Each row of a before or after table is a point. The points were changed in one or more steps. Then noise was added and the rows were shuffled. The steps act on columns, c1 being the first. Write out the steps. A step turns or swaps two columns, mirrors them in a line or flattens them onto one, adds a multiple of one to another, or multiplies or shifts one. Angles are multiples of 10 degrees, from the lower column toward the higher: turns from -170 to 170, lines from 10 to 170 but not 90. Use the fewest steps. Two steps may share a column if one is a turn and the other turns, adds or multiplies; they go together, in the order done. Otherwise the lowest column goes first.
(in the rows, 128 means zero)

Before (11 x 2):
[[ 86  97]
 [157 153]
 [ 80 170]
 [111 105]
 [117 183]
 [ 87 195]
 [123  79]
 [213  85]
 [155 160]
 [103  82]
 [153 149]]
After (11 x 2):
[[118 104]
 [108  78]
 [148 173]
 [135 150]
 [138 166]
 [112  79]
 [119 110]
 [107  88]
 [131 160]
 [140 176]
 [138 157]]
Steps: flatten c1 and c2 onto the line at 70 degrees

Before (11 x 3):
[[182 103 139]
 [165 125 120]
 [ 95 164 195]
 [150  67 217]
 [140 105 108]
 [174 171 130]
 [119 182 103]
 [186 142 122]
 [ 67  77 166]
 [125 151 148]
 [111 146 107]]
After (11 x 3):
[[146 151 124]
 [165  77  67]
 [120 125 166]
 [108 147 109]
 [130 170 173]
 [137 105 180]
 [217  67 149]
 [104 184 119]
 [110 106 140]
 [122 141 187]
 [193 163  95]]
Steps: swap c1 and c3

Before (8 x 4):
[[159 148 128 138]
 [130 122 115 144]
 [ 88  69 134 201]
 [109 121 132 137]
 [150 143 143 152]
 [ 98 141  30 143]
 [147  92 101 155]
 [ 96 142 123 137]]
After (8 x 4):
[[ 55 142  32 107]
 [183 142 131 165]
 [ 46 143 119 134]
 [ 29  65 106 198]
 [ 81 124 126 141]
 [205 145 127 141]
 [133 121 114 141]
 [175  94  98 143]]
Steps: multiply c1 by 2.5; turn c3 and c4 by 20 degrees

Before (14 x 6):
[[137 123 146 151 118 154]
 [137 137 138   7 138  83]
 [128 120 141 150 140 129]
 [136 113 106 114 127 156]
 [118 109 126 155 156 144]
 [136 132 145  98 142 143]
 [ 54 130  63 152 132 151]
 [136 155 133 156 124 155]
 [139 109 121 139 116 144]
 [143 131 139 147 147 152]
 [118 124 136  73 126 153]
 [119 127  83 143 131 144]
 [105 118 124 123 115 128]
 [143 115 132 137 125 160]]
After (14 x 6):
[[141  49 133  38 159  84]
 [129 135 135 153 106 151]
 [128 118 129 147 109 162]
 [122 105 120 128 114 158]
 [105 133 124 118 118 120]
 [137 106 134 107 132 154]
 [155 155 130 141 112 155]
 [140 133 132 149 133 168]
 [ 81 189 101 109 121 157]
 [108 143 126 149 144 164]
 [121 140 134 148 139 138]
 [120 142 110 134 124 148]
 [118  96 131  83 113 156]
 [120 119 125 150 109 138]]
Steps: turn c1 and c2 by -50 degrees; turn c2 and c4 by -40 degrees; multiply c3 by 0.4; turn c5 and c6 by 30 degrees; multiply c6 by 1.3

Before (14 x 9):
[[150 184 114 163 118 142  76  88 122]
 [171 154  92 132 169 126 171 160 126]
 [164  78  61  40 163 188  70  91 125]
 [154 140 170 181  72 152 134  94  73]
 [165  64  40 128 145 120  99 125 124]
 [ 88 122 158 177 139 183  78  94 129]
 [130 131  79  77 127  95 167 147 103]
 [108 159 144 173 119 180 108 119  78]
 [155 118  31  93 121 152 205 125 151]
 [170 129  89  46 129 108 230 153 168]
 [113 141 142 179 105 124  74 101 138]
 [113 171 140 160  88 182 114 102 120]
 [161  98  83 122 179 118 136  63 123]
 [156 138 169 194 112 162  79 128 131]]
After (14 x 9):
[[140 180 141 144 105 126 143  68 139]
 [123 162 142 172  89 166 150 109 143]
 [119 129  39  63 145 122 125  98  93]
 [ 82 172 142 160 120 163 132 107 155]
 [103  78  81 131 127 104 116 171 130]
 [117 132  92 155 169 131 104 175  85]
 [137 179 159 122 141 168 151  73 166]
 [ 74 180 171 140  70 144 161 130 113]
 [119 122  85  98 177 121 195 124  96]
 [147  94  28 117 123 144 142 206  96]
 [116 164 115 185 117 137 157  71 110]
 [119  40  62  77 162 172 152  63  93]
 [127 195 169 139 115 151 122  78 100]
 [161  44  88 128 129 115 119 233  76]]
Steps: turn c1 and c9 by -100 degrees; swap c2 and c4; multiply c6 by 0.7; turn c7 and c8 by 80 degrees

Before (14 x 11):
[[104 138 147 138 119 168  99 137 114 124 141]
 [124 117 149 131 164 123 125 130 124 114 123]
 [112 135 118 103 132 149 136 159 123 128 128]
 [123 128 154 132 125 130 138 143 150 109 107]
 [122 116 155 135 120 116 123 121 164 127 132]
 [138 117 131 163 126 145 130 149 128 129 102]
 [131 128 119 130 116 115  97 130 127  94 138]
 [134 149 145 142 145 113 148 153 132 133 147]
 [121 139 127 125 147 143 108 129 100 130 114]
 [125  89 132 134 129 152 124 137 146 167 146]
 [137 102 148 123 117 126 121 149 127 131 136]
 [117 164 142 113 142 134  96 144 151 113 134]
 [114 122 134 136 161  99 108 129 121 126 107]
 [153 163 131 158 125 130 117 126 134 129 131]]
After (14 x 11):
[[129 100 143 120 109 120 133 137 133 132 122]
 [128 133 125 131 119  89 107 133 133 171 120]
 [127 151 115 104 130 147 125 124 112 164 111]
 [129 110 138 133 155 110 116 112 128 137 135]
 [127 108 140 140 126  91 128 131  98 133 107]
 [128 138 124 124 142 172 137 121 145 147 155]
 [128 126 129 144 116 249 135 133 148 156 124]
 [129 137 122 151 129  83 127 128 135 107 109]
 [128  96 147 136 125 199 166 128 121 119 104]
 [128 117 135 135 120 134 107 133  98 124 136]
 [128 120 135 183 117 180 128 135 115 126 152]
 [128 137 122  89 117 192 123 133 133 121 131]
 [126 153 113 178 127 135 134 128 123 138 122]
 [127 122 131 139 153  42 133 111 123 148 148]]
Steps: multiply c1 by 0; flatten c2 and c3 onto the line at 150 degrees; multiply c4 by 1.6; flatten c5 and c8 onto the line at 150 degrees; multiply c6 by 3; turn c7 and c10 by -110 degrees; turn c9 and c11 by -150 degrees

Before (12 x 12):
[[ 98 141 127 103 151 100 162 129  94 100 150 121]
 [140 116 128 115 132 134 160 118 131 178 143 162]
 [114 106 128 136 150 129 135 168 115 164 145 120]
 [126 103 125 156 156 112 131 140 107 109 152 196]
 [123 121  83 127 186 116 125 179 182 123 116 130]
 [145 131 154 147 154 146 156 173 109  97 118 134]
 [110 144 125 172 140 151 146  98 131 143 187 157]
 [176 125  95 112 186 147 144  89 136  98 111 107]
 [131 124 136 103 123 155 139 135 112 102 134 108]
 [136 118 149 131 158 128 144 137 163 134 186 114]
 [127 131 179 191 174 150  94 129 178 118 135 140]
 [142 178 103 105 124 129 140 134  87 159 177 122]]
After (12 x 12):
[[249 124 104 113 107 131 144 171 138 163 111 186]
 [122 105 140 156 198 153 131 128 107 133 152 158]
 [138 126 131 105 109 124 139 119 112 164 135 123]
 [169 133 160 149 133 135 158  87 107 161 119 154]
 [113 119 190 129 132 139 125 154 182 124 115 187]
 [158 114 120 116 160  93 160 133 132  93 142 131]
 [ 84 147 102 173 158 101 147 140 133 133 187 143]
 [162 178 142 105 121 104 140 150  87 105 177 124]
 [147 117 129 134 113 123 145 106 163 125 185 160]
 [127 132 113 191 140 118  94  77 179 149 137 170]
 [ 53 140 130 105 120 168 164 130  93 133 151 152]
 [ 94 104 166 136 120 105 135 116 112 102 149 152]]
Steps: multiply c1 by 2.5; turn c3 and c8 by -110 degrees; swap c5 and c12; turn c6 and c10 by 140 degrees

Before (10 x 14):
[[175 132 122 168 133 171  74 196 140 151 117 124 102 130]
 [140 118 110  90 111 148 120 157 150 118  75 154 112 130]
 [160 108 113 117 101 128 162 159  96 101 144  86 134  87]
 [164 157 126 128 129 100 116 147 121 130 121 161 136 122]
 [138 167 100 116 131 120 123 129 138 164 140 118 102  82]
 [102 135  90 159 144 166 148 138  89  83 125 139 137  98]
 [137 135 108 133 160 103 148 109 134  78 148  85 122  63]
 [155 164 131  65 140  95 127 180 104 112 126 134 137 156]
 [117 112  87  71 147 127 102  88 117 136 118 127 116 133]
 [ 95  65 144 169 145 173 111 187 117 121 164  76 155 122]]
After (10 x 14):
[[ 82 181 112 168 144 171 135 184 122 140 166 106 247 121]
 [ 97 108 111 116 104 124  94 150  95 130 117 112 164  86]
 [142 150 144 159 142 165  90 130  90 129 115 168 127 101]
 [112 119 172  90 111 148 141 157 151 129  91 182 128 129]
 [119  85 169 170 132 172 157 195 142 141 155 155  94 131]
 [163 103 142 116 132 122 105 134 138 130 140 148  44  83]
 [115 142 173  67 147 127 116  91 113 123 139 156 142 133]
 [145  82 138 127 128  99 135 147 122 130 132 193  90 118]
 [149  93 127  63 142  97 134 175 104 140 130 162  80 151]
 [136 118 116 133 159 102  92 103 135 123 130 115 114  64]]
Steps: add -1.5 times c2 to c13; turn c1 and c2 by -110 degrees; turn c7 and c11 by -40 degrees; turn c3 and c7 by 130 degrees; flatten c8 and c10 onto the line at 10 degrees; shift c12 by 30

Before (10 x 18):
[[ 89  83 145 115  86 153 130 121 134  43 183 137 161  99 112 179 150 133]
 [ 87 121 157  91  57 129 155 148  98  89 118 164 170 162  81  80 136 119]
 [ 86 139  91 169  56 179 113 132 197 110 135 127 144 126  94 132  83 142]
 [ 85 169  75 105 160 121  95  96 139 156 121 183 135  56 154 111  78 109]
 [ 72 146  84  76  85 157  97 139 107 142 135 162  79 133 171  70 107 152]
 [135 156 154  69  84 177 146  89 123 139  99 189 148 133 173 137  73  68]
 [ 50 156 153 167 154  98 148 145 125  77 135 106 103 103 103 143 148  63]
 [149  71 101  93  95 166  89 180 120  74 110 136  94 162 119 118 147  81]
 [102  99 163 130 140 149 104 148 106  96  90 173 158 161 150  71 185 118]
 [154 103  90 148 166 177 169 192 155 115 172  95 185 102  61 178 165 116]]
After (10 x 18):
[[104 103 161 116 126  74 105 136 104  95  78 172 156 129 150 176  60 119]
 [148  71 103 170 102  92  86  59 118  76  91 136  90 145 119 101  46  81]
 [ 87 138  91 183 192  91 117  95 197 108 131 127 141 130  95  72 160 142]
 [ 86 118 157 206 119 100 157 104  97  86  98 164 170 149  81 183  96 120]
 [138 160 152 190  89  99 148 151 124 138 102 192 150 114 174  66 219  69]
 [ 85 172  77 106  94 121  93 145 139 155 171 184 136  67 155 157 209 107]
 [ 51 157 152  91 153 160 148 113 124  73 149 105  98 112 103 140  92  61]
 [155 102  91  86 131 124 168  56 153 116 180  92 186 135  57  16  19 116]
 [ 70 148  83 190  96  69  95  98 110 141 129 160  78 135 171 169 132 150]
 [ 88  79 144 173 132 139 132 152 135  44 195 136 164 141 112  39 121 135]]
Steps: turn c4 and c5 by 110 degrees; turn c6 and c16 by -140 degrees; multiply c16 by 1.6; multiply c8 by 2; turn c8 and c17 by -140 degrees; turn c11 and c14 by 40 degrees

Before (13 x 20):
[[130 166 114 104 135 144 131 135 157 133 179 129 115 152 205  93 158  95
  162 147]
 [109 162 128 104 144 167 115 162 129 183  88  60  97 110 195 126 149  90
  146 141]
 [113 171 115 110 141 141 145 146 116 157 104 138  66 154 160 146 164 138
  130 137]
 [103 171 154 163 141 152 172 166 125 140 112 144  98 153 111 130 108  93
  116 136]
 [135 113 184 113 116 185 126 135 142 147  87 131 110 127 113 153  89 107
  185 128]
 [109 119 118 147 142 124 124 124 130 117 107 121 117 156 125 111 140  94
  142 138]
 [114 136 124 183 117 128 144 153 170 126  95 144 114 161 110 147 123 143
  184 152]
 [135 175 112 163 103 118 123 168 151 111 161 132  74 115 112  91 145  83
  125  14]
 [101 171 128 108 143 113 119 170 129 169 111  85  92 142 113 161 150  85
  139 152]
 [130 133 187 180 106 155 124 121  81 109 127 131 116 132 126 105 161 192
  128 151]
 [129 137 149 107   7 134 112  25 139 123 143 145 123 152 125 150 149  81
  121 151]
 [131 147 110 128 138 115 188 162 158 163 114  91 121 167 113 128 141 115
  162 144]
 [ 29 153 133 170 144 163 140  96 124 144 137 108 118 173 111 132 154 115
  169 120]]
After (13 x 20):
[[113 174 113 105 142 124 146 152 143 158 116 135  66 157 154 148 197 143
  125 141]
 [136 184 118 166 101 128 123 171 107 110 170 135  83 115 116  88 164  80
  120  12]
 [ 35 151 105 168 144  97 137  92 144 144 137 109 119 177  87 132 181 118
  141 124]
 [ 95 163 115  98 147  94 113 161 136 177  94  55  92 110 191 126 171  90
  129 141]
 [ 97 119 113 144 144 133 124 121 126 119 107 120 115 158 122 110 151  98
  135 140]
 [124 138  86 181 111 115 150 150  85 127  96 145 108 161 112 148 126 137
  142 157]
 [132 146  92 127 139 133 181 162  95 163 114  93 120 165 116 128 155 115
  132 142]
 [111 170 157 160 143 106 170 169 149 137 118 143  98 157 106 134  85  90
  132 138]
 [117 165  93 103 139 100 131 136 100 126 180 125 124 146 208  94 187  93
  131 143]
 [131 137 148 106   3 118 112  32 122 126 146 146 129 148 125 150 170  86
  135 156]
 [128 134 174 181  99 115 125 123 184 111 128 131 116 134 124 102 197 193
  146 148]
 [134 109 131 115 115  72 126 136 132 146  83 129 107 130 111 156  49 113
  156 130]
 [107 175 119 109 149 143 122 174 124 170 117  85  88 139 113 163 175  89
  126 157]]
Steps: turn c1 and c15 by 10 degrees; turn c3 and c19 by 40 degrees; multiply c19 by 0.4; turn c6 and c9 by 160 degrees; turn c11 and c13 by 10 degrees; multiply c17 by 2

Before (10 x 32):
[[ 60 111  87 144 158 113  65  93 149 149 105  99 173  88 149  99 165 149
  104  98 126 130 201 150 156 115 103 104 115 106 129 121]
 [ 53 105 146 137 153 137  89 131 128 101 156 174 175  76 157 174 134  70
  128  84 156 153 213  93 108  29 134 126 160 107 171 181]
 [125 162  88  95 146 103 172 126 102  88  93 134  93 181 143  96  87 164
  161 103 143 184 113 200 107  99  96 110 167 146 155 165]
 [ 66 153 136 147  89 146 153 200 106 152 140 152 128 150 122 101 150 195
  194 191 135 187  65 199 130 101 134 184 156 136 156 143]
 [ 60 192 176 142 165 192 209 120  61 109 104 151  76 151 158  61 115 131
  188 106  82 154 163 127 104 163 132 148 152 140 177  95]
 [ 81 191 127  81 194 134 103 188 123 212 102  77  92  97 104 140 187  96
  126 173  80 116 119 156 125 129 150 143  83 197 137 140]
 [ 63 106 134 155 134 119 175 144 149 118 119 165 148 182 196  51 153 122
  202 141 147 105 129  87 141 119  58 109  90 233 212 144]
 [122 147  52 120 150 104 197 112 137 129 121  71 100 118 138 136 138 105
  129 158 152 116 112  87  96  69 142 146 133 170 150 144]
 [121  89  46  47 155 122 128 191  95 130  91 134 151  82 142 177  84  92
  137 165 172 147 182 122 128 132 157 142 174 114 135 127]
 [106 191  69  96 130  78  72  88 113 201 139 163  65 105 107  91 152 173
  125  77 197 151  80 178  64 187 145 108 144 140 129  99]]
After (10 x 32):
[[ 65 152 139 146 137 156 167 201 105 154 139 155 122 154 122 142 132 198
  201 188 153 185  64 202 116  98 135  88 150  89  89 145]
 [ 61 102 135 150 232 120 213 146 149 123 116 166 144 181 194 149 141 121
  191 139 155 101 133  91 130 119  68  54  90 135 176 143]
 [ 79 192 124  85 202 140 106 190 118 214 103  83  90  95 111 114  70  98
  122 174 181 111 120 154 149 127 148 115  90 189 119 141]
 [ 54 107 141 135 104 120  71 132 128  98 159 173 182  73 145  94 153  74
  123  87 133 150 217  92 132  25 128  83 157 156 139 184]
 [107 188  70 102 145 148 146  91 120 201 142 158  67 107 103  37 195 172
  129  82 164 155  82 178 134 193 148 149 148 129 182 101]
 [122 165  93  87 146 126 170 125 105  85  93 131  93 184 146 129 147 164
  162 108  95 191 119 193  89  96  98 117 169 142 168 167]
 [126 147  48 124 164 156 146 108 142 126 124  73 102 118 138 143 152 108
  133 154 140 119 109  85  55  68 143 110 136 151 139 147]
 [ 61 197 176 150 140 104 214 118  65 110  95 153  76 155 158 147  82 131
  189 106 110 146 161 126  74 166 127  62 152 164  91  90]
 [ 63 107  86 142 103 116 137  91 149 150 100  99 171  87 146 106 118 149
  105  98 165 133 200 145 196 108 105 141 116 156 151 120]
 [113  93  48  43 115 142  81 189  93 136  99 137 146  82 147 134 173  90
  132 168  99 147 180 121 115 134 154 122 174 153 129 125]]
Steps: swap c5 and c30; turn c6 and c28 by -130 degrees; turn c28 and c31 by 70 degrees; turn c7 and c16 by 70 degrees; turn c16 and c25 by -50 degrees; mirror c17 and c21 in the line at 50 degrees

Before (14 x 48):
[[173 117 114 112 120 146  97 107 118  59 121 155 133 143 121 106 148 139
  124 141 100 148 137 133 130 110 141 138 120 113 144 128 148 124 131 113
  110 116 101 129 109 184 113 151 139 104 151 119]
 [127 126 140 111  96 135 118 128 118 113 124 156 109 159 137 145 112 136
  128 149 128 122 114 149 143 137 117 129 119 126 137 146 104 124 126 160
  103 111 116 112 129 128 108 128 148 131 126 137]
 [134 119 140 111 111 137 102 127 112 122 124 138 141 160 123 133 145 139
  136 129 134 189 111 146 121  93 107  96 133 105 147  48 150 109 129 119
  138 156 113 101 121 155 172 131 118 127 117 158]
 [130 120 112 146 119  95  96 127 219 104 119  98  53 155 157 115 139 140
  130 128 101 127 139 104 145 149 140 119 117 132 125 139 115 116 131 168
  121 166  94 109 117 159 116 129 129 171 120 126]
 [128 124 136 110  91 124 145 131 122 110 127 128 115 153 201 153 137 136
  125 123 126 118 138 128 131 131 127 121 120 106 158 145  94 145 117 115
  107 104 120 102 105 127 175 132 153 120 146 125]
 [175 210 139 121  79 132 112  75 119  91 119 146 139 125 124 127 146 132
  131 152 102 153 138 151 122 148 141 131 159 111 107 154 149 168 116 122
  109 116  94 132 115 117 140 137 150 111 110 121]
 [127 169 143 159 100 133 101 101 115 112 119 137 131 163 117 154 148 149
  154 141 146 120 130 113 134 143 128 149 150 105 144 150 135 118 127 117
  199 102 112 101 113 116 118 166 132 104 114 141]
 [125 120 143 156 124 144  95 116 133 109 127 154 129 161 144 107 138 162
  130 127 124 124 121 127 148 126 134 123 126 246 154 128 147 111 130 113
  156 108 104 110 112 126 106 142 143 111 108 156]
 [130 143 143 122 127  89 118 125 111 117  77 146 128 139 123 106 142 127
  131 122 109 115 136  63 147 152 118 138 114 115 134 130 131 192 104 153
  125 108 196 122 104 116 106 138 101 102 122 130]
 [132 168 101 133 128 138  98 128 111 105  93 153  85 115 131 121 142 145
  127 116 107 123 139 135 138 116 134 144 108 130 132 146 136 107 105 144
  107 108  98 115  97 124 105 128 146 129 117 135]
 [143 129 142 166  13 139 104 125 125  80  91 138 138 137 143 124 114 141
  157 144 102 170 131 150 120 139 123 120 110 107 150 152 152 135 128 122
  119 129 138 133 118 122 105 205  59 104 119 121]
 [166 146  31 139 110 115 101 123 130 105  99 151 134 127 121 120 129 181
  151 161 113 132 137 139 132  98 107 141 109 108 131 153 152 119 100 134
  109 112 158 103  99 117 135 153 149 127 120 116]
 [140 136 100 133 126 130 129 124 144 116 132 127 136  44 131 115 137 131
  145 125  98 121 138 152 118 152 129 129 135 187 156 152 104 107 116 144
  110 150  98 132 101 124 144 127  91 117 111 138]
 [126 122  87 123 109 147 102 118 111 120 127 119 128 152 137 146  97 144
  135 128 107 123 100 123 132 128  89 135 138 124 155 153  96 108 105 129
  115 102 131 117 100 131 106 142 135 124 106 133]]
After (14 x 48):
[[124 122  84 126 109 147 103 118 108 120 128 121 127 151 134 103 101 146
  138 129 104 127  98 122 131 127  91 132 135 119 152 153  95 153 143 155
  140 147 132 115 101 131 105 140 137 121 124 150]
 [131 168 100 134 126 141  96 127 111 105  90 154  88 113 132 125 147 144
  128 120 105 123 139 134 138 115 134 143 106 110 133 143 135 155 141 163
  135 147  98 114  98 127 108 131 142 129 127 137]
 [130 142 146 119 126  88 117 127 112 117  77 147 129 140 118 143 157 123
  132 121 112 116 138  64 145 152 119 137 117 128 136 132 131  76 171 174
  141 151 194 124 104 117 105 137 101 104 130 131]
 [175 211 140 121  78 136 110  77 118  92 117 148 140 127 125 125 154 130
  130 150 102 152 138 149 127 147 141 131 160 117 106 156 149  91 154 133
  153 136  95 135 113 118 142 141 151 112 117 142]
 [127 123 141 110  98 138 115 131 118 111 125 158 108 161 139 108 111 139
  130 148 125 122 114 151 143 138 115 129 120 105 137 148 103 133 129 177
  140 138 115 115 127 127 111 131 146 130 136 134]
 [170 121 114 109 122 149  98 107 116  59 122 153 134 143 123 142 148 138
  122 145  99 151 138 131 132 113 143 137 119 115 143 126 147 134 122 123
  148 148 103 130 109 183 112 149 139 105 129 105]
 [168 146  29 137 112 115 101 123 132 104 100 154 134 129 122 131 137 182
  152 162 116 136 135 142 133  98 109 140 110 122 131 156 152 147 145 149
  153 145 158 102  97 123 135 152 147 129 114 132]
 [139 137  98 136 126 128 134 125 144 116 133 130 136  45 133 144 136 132
  146 128  96 120 139 154 117 153 128 130 133  91 154 151 108 155 132 123
   78 112  99 130 101 127 144 125  91 117 135 146]
 [133 119 140 110 112 136 100 130 113 122 124 139 139 163 122 130 143 138
  134 131 131 190 111 149 122  96 106  97 132 144 148  49 149 143 120  92
  145 101 117 100 120 151 172 132 115 132 152 149]
 [129 120 113 145 120  94  97 127 216 104 122 100  52 156 155 155 140 145
  128 125 102 128 140 100 143 147 139 117 118 120 126 139 115 135 123 129
  127  97  93 104 117 161 118 132 128 170 128 134]
 [127 122 143 157 125 143  96 115 135 106 124 152 130 162 144 141 136 162
  131 127 122 127 119 123 145 127 133 124 127 116 150 129 145 146 122 138
    6 152 103 110 113 127 104 141 143 110 149 156]
 [127 168 145 158  99 135 100 104 115 113 120 136 133 162 115  97 149 149
  157 143 149 118 128 113 132 144 133 151 153 201 144 150 138 138 126 143
  124 144 112 101 112 116 118 166 131 104 134 148]
 [142 129 145 165  14 137 107 124 129  81  88 139 137 136 143 132 113 143
  157 144 100 171 129 150 120 137 125 117 109 129 151 152 152 123 132 122
  150 127 137 132 118 122 106 204  61 108 118 134]
 [131 122 138 106  90 125 144 130 118 111 130 127 116 152 201  99 145 137
  126 123 126 121 140 128 132 133 128 119 121 118 160 147  94 115 142 139
  155 146 118 102 106 127 173 130 154 119 130 111]]
Steps: add -1 times c38 to c36; turn c16 and c38 by -160 degrees; turn c34 and c35 by 160 degrees; add 0.3 times c35 to c17; turn c30 and c37 by -110 degrees; turn c47 and c48 by -70 degrees
